Each row of a before or after table is a point. One or more steps were done to the points. Then noise was added and the rows were shuffled. The steps act on how far a point lies along the listed directions, d1 being the first. What was done? A step turns or swaps two directions, mirrors them in a line or flattens them onto one, adds a multiple of one to another, or multiplies one. Angles are multiples of 10 degrees, from the lower direction toward the higher: turns from -170 to 170, lines from 10 to 170 but not 90. Use the fewest steps. Two steps may share a direction if one is a turn and the other turns, adds or multiplies; they go together, in the order done. Otherwise the lowest direction goes first.

Directions:
(1): .13  .16  -.57
(2): -.57  .20  -.08
(3): -.16  -.55  -.19
Before:
-.30  .30  -.45
.37  -.06  -.43
-.44  -.37  -.36
.74  -.58  -.34
.65  -.31  .54
-.23  .35  .16
-.20  -.31  -.03
-.55  -.31  .42
-.46  -.15  .20
.77  .22  -.05
.15  .58  .32
-.20  .03  -.30
-.06  -.43  -.40
After (13 x 3):
-.12  -.47  -.52
-.01  .14  .53
-.11  -.16  .58
.05  -.03  -.44
.01  -.18  -.53
-.08  -.13  .31
.16  .65  .33
.14  .30  -.16
-.07  -.18  -.32
.09  .31  .21
-.10  -.51  -.46
-.10  -.29  -.01
-.17  -.53  -.37
Steps: add 0.5 times d1 to d3; multiply d2 by 0

Directions:
(1): .50  -.12  -.41  .11  .46  -.40  -.13  .06  -.52
(2): -.35  -.91  .01  -.08  .05  .10  -.34  .11  -.09
(3): .08  .16  -.52  -.06  .03  .58  -.51  -.43  .11
(4): .25  -.26  -.18  .29  .44  .23  .38  .18  .64
(5): .72  -.17  .26  -.60  -.24  .10  -.11  .14  .15
Before (13 x 9):
-.33  -.29  -.29  -.47  .09  .18  -.52  -.20  -.31
.92  -.06  -.30  .52  .81  -.36  .53  .62  -.25
-.04  -.06  .30  -.42  -.33  .88  -.37  -.03  .17
.12  -.32  -.13  -.45  -.02  .43  -.34  -.16  .40
-.84  .19  .25  -.16  -.41  -.12  -.09  .04  -.17
-.15  -.37  .18  -.16  -.17  .28  -.48  -.06  -.01
-.63  -.59  .08  .57  .35  -.06  .53  .22  .19
-.08  -.04  -.31  .21  .20  .34  -.09  -.02  -.16
.58  .12  -.27  .20  .58  -.53  .41  .17  -.08
.23  .06  -.12  -.46  -.24  .48  -.45  -.19  .16
.33  -.22  -.09  -.13  .31  .25  -.12  -.07  .09
-.41  -.73  .16  -.56  -.69  .29  -.42  -.13  -.12
-.58  -.32  .34  .19  -.08  -.16  -.15  -.03  -.05
After:
.16  .49  -.54  .06  .30  -.06  -.19  -.42  -.15
.03  .25  .03  -.13  -.18  .48  -.05  -.04  .04
.53  -.19  .72  -.84  -.64  -.07  -.26  .46  -.65
.31  .40  -.40  -.22  .37  .34  .19  -.12  .42
-.13  .30  .29  .34  .07  -.05  .33  .00  .40
.30  .54  -.71  .62  .40  -.05  .62  -.16  .24
-.05  .35  -.56  .57  .56  .32  -.12  -.13  -.34
-.42  .62  .60  -.06  -.56  -.13  .48  -.06  -.03
.16  .07  -.64  .14  .36  .17  -.29  -.21  -.06
.25  -.42  .49  -.71  -.32  -.27  -.23  .16  -.25
.22  .42  -.22  .34  .28  .05  .07  -.12  .13
-.50  .02  -.11  .36  .25  .04  .47  .27  .55
.28  .27  -.09  -.21  .11  .04  -.24  -.21  -.29
Steps: swap d1 and d5; turn d2 and d4 by 170 degrees
